Each row of a before or after table is a point. The points were changed in one or more steps. Then noise was added and the rows were shuffled. The steps act on how far a point lies along the listed directions, d1 being the first. Name the steps. A step turns or swaps two directions, mirrors them in a line or flattens them onto one, adds a multiple of one to another, or multiplies one. Angles are multiples of 10 degrees, from the lower direction toward the higher: turns from -170 to 170, lines from 10 to 170 but not 90. Use the fewest steps. Two steps may share a direction if one is a turn and the other turns, adds or multiplies; they go together, in the order done. Otherwise the lowest direction goes first.
(in the rows, 128 means zero)

Directions:
(1): [146 180]
(2): [180 110]
Before:
[[162  77]
 [158 214]
 [145 102]
 [ 95 151]
 [179  88]
 [120 151]
 [165  33]
 [125 152]
 [136 119]
 [130 167]
 [ 91 179]
 [101 175]]
After (12 x 2):
[[162  93]
 [153 160]
 [118  49]
 [138 152]
 [139  86]
 [133 145]
 [112 173]
 [218 191]
 [129 101]
 [132 121]
 [127 166]
 [101 146]]
Steps: add 0.7 times d1 to d2

Directions:
(1): [ 82 108  66  95 108 135 172  81]
(2): [115 163 132 142 155  42 123  80]
(3): [186  89 149 128 145 152 124  52]
Before (10 x 8):
[[110 148 156 144 114 124 126 231]
 [157 126 150 136 113 130 125 169]
 [128 105 108 111 124 149 122 134]
 [ 93 186 145 165 147   7  93 170]
 [147 147 150 144 139  95 101 135]
 [ 54 120  67 120  99 132 172 132]
 [ 96 141 108 123 113 136 146 185]
 [ 62  85  20  86  98 138 173  70]
 [141 136 146 132 110 135 130 138]
 [121 138 128 136 122 112 124 148]]
After, 10 rows:
[[130 137 134 138 126 114 120 146]
 [124 130 122 125 100 125 141 175]
 [193 102 185 170 150 152 102 106]
 [100 153 110 129 123  88 123 144]
 [143 102 120 115 130 150 116 132]
 [105 185 157 171 153   9  86 168]
 [225  63 160 142 158 160  94  40]
 [123 138 133 125 104 134 139 140]
 [122 147 168 149 118 127 120 229]
 [163 133 164 145 138 146 114 173]]
Steps: mirror d1 and d3 in the line at 50 degrees

Directions:
(1): [102 145 168 146  69 163 165 122 130 168 128 214]
(2): [ 96 144  93 197 119  82 167 169 193  97 113 129]
(3): [157 212 168  71 146 125 153 176 139  86 128 140]
(4): [141 127  94 125 119 228 186 133 151 126 132  77]
(5): [103 177 147 168 125 123 150 112  53 134  63  81]
Before (13 x 12):
[[136 148 115 133 164  94 150 112 151  84  97  78]
 [146 126 136  75 136 151 158 144 171 103 130 114]
 [124 160 130 119 141 166 166 128 149 115  84  65]
 [ 80  35  73 196  75 112 142  98 215 191 166 171]
 [119 133  82 153 145 116 187 158 184 122  82  66]
 [125 114 129 145  55 226 109 110 118 171 142 144]
 [141 132  74 159 143 140 171 157 166  68 110  24]
 [132 174 161 115 112 151 187 153 134 126 158 115]
 [135 183 121 139 141 145 197 151 173  95 138 122]
 [113  67  99 172  94 160 150 140 220 171 173 159]
 [114  35   7 191 111 171 126 135 218 124 169 137]
 [126 127 119 136 148  89 114 152 113 106 105  69]
 [142  76 148 100  85 210 109  95 105 198 177 193]]
After:
[[128 107 127 141  94 107 144 158 208 109 164 180]
 [133 185 143 136 150  96 158 145 156  94 134 139]
 [143 168 155 105 144 108 152 150 115 115 152  96]
 [117 114 106 136 128  86 156 159 208 138 117 157]
 [ 78 135 133 225 101 107 151 114  96 175  81  99]
 [129 150 173  89 115 135 158 129 126 124 105 146]
 [138 123 131 113 130 107 147 119 203 104 142 175]
 [134 126 120 149 112 158  68 102  60 139 107  57]
 [134 121 142 137 125 173 103  78  11 174  98  67]
 [132 101 129 118 115 119 126 162 177 127 161 160]
 [ 59 109  88 245  70 129 138 102  98 168  90 175]
 [133 127 140  85 147 123 119 136 180 119 127 129]
 [ 48  98  95 245  88  82 154  79 107 187  71  89]]
Steps: turn d1 and d5 by 130 degrees; flatten d2 and d4 onto the line at 170 degrees

Directions:
(1): [136 138 112 130 146 127 138 104 154 177 138 178  70 125 212  87  87 207
  72 146  99 116 159 185]
(2): [ 96 207 146 116  66 135 176 124 118 112 193 165 150 156 148  76 148 150
 109  76  99 157  83  64]
(3): [177  94 162  94 106  70 216 145 105 163 147  95 127 183 182 176 182 102
 116 113 134 131 177 143]
(4): [211 156 150 148 146 161  94 120 116 131 145  73 123 108 125 164  75 124
  55  39 137 186 117 135]
(5): [177 151  53 191  95 158 125 199 197  92 154 140 153 146 181 151 124 123
 190 125 134 145 158 141]
(6): [109 205 166 162 104 199 165 120 143 193  66 169 139 151  85 182 126  98
 107 158 126 132 176 136]
Before, 10 rows:
[[161 120  38 133 141 135  26 155 158  63 161 120 116  97 138 116 114 161
  183  75 131 141  53 108]
 [103 111 197  60 117  56 170 116  60 100 208  45 166 134 114 114 178 110
  122  35 136 133  31  39]
 [128 162 183  64 110 118 174  98  95 161 123 132 129 114 146  85 105 191
   56  99 112 144 100  86]
 [157 161  94 161 124 131  88 145 189  89 160 168 128 150 191  81  87 207
  119  89 116 178 113 106]
 [167 124 116 163 149 159 117 109 132 156  81 103 108 103  82 156 118  88
  130 164 121 107 194 145]
 [103 180 159 131 126 175 127 100 114 116 112 143 179 105  25 122 125  86
  117 110 168 146 101  76]
 [ 51 124 132 143 112 151 151 116 133 147 116 159 134 161  88  94 154 143
  127 153 105 130 105  98]
 [158  96 144 133 186 153  34 121  98  80 108  75 141  74  76 136  64 132
  129  82 143 133  73 147]
 [104  40  66  88 129  58 134 128 127  68 161 139 109 119 179  85 147 144
  160 174 142  63 136 155]
 [199  71 102 158 180  79  93 113 136 103 136  67  76 100 216 112  66 147
   97  87 147 143 158 206]]
After (10 x 24):
[[ 69  91 182  48 113  35 182 121  68  98 199  67 167 141 121  97 200 115
  158  77 132 104  38  40]
 [111  79 111 127 118 127 132 143 117  88  84 103 162 124  59 197 160  39
  176 176 178  84 163 135]
 [109 117 105  96 160 103 111  88 127 100 177 162 119  88 140  27  99 187
   99 114 140 122  86 118]
 [138 164  69 146 109 170  47 163 151  69 131 123 154 116  74 157 139 106
  202  79 138 149  55  73]
 [ 61  80 110 136 141 129 132 115 140 147 112 155 108 148 114  83 143 165
  131 173 106 113 114 129]
 [198 119 103 154 162 141 104 101 130 148 127  96  85  91 137 118  88 134
   91 121 108 128 174 156]
 [ 88 173 190  67  90 126 194 107  97 165  95 150 151 130 111  98 139 159
   93 135 116 128 109  68]
 [112 203 125 178  85 172 121 157 185  97 108 180 180 175 105 133 132 131
  163 122 130 174 125  64]
 [153 138 157 131 159 163  53 118  90  74 136  86 153  86  79 122  69 135
  114  48 131 152  52 120]
 [173 187 175 194 109 168 136 128 116 113  90  64 158 137  86 201 105  36
  113  61 165 184 152 126]]
Steps: swap d1 and d6; turn d2 and d4 by -40 degrees
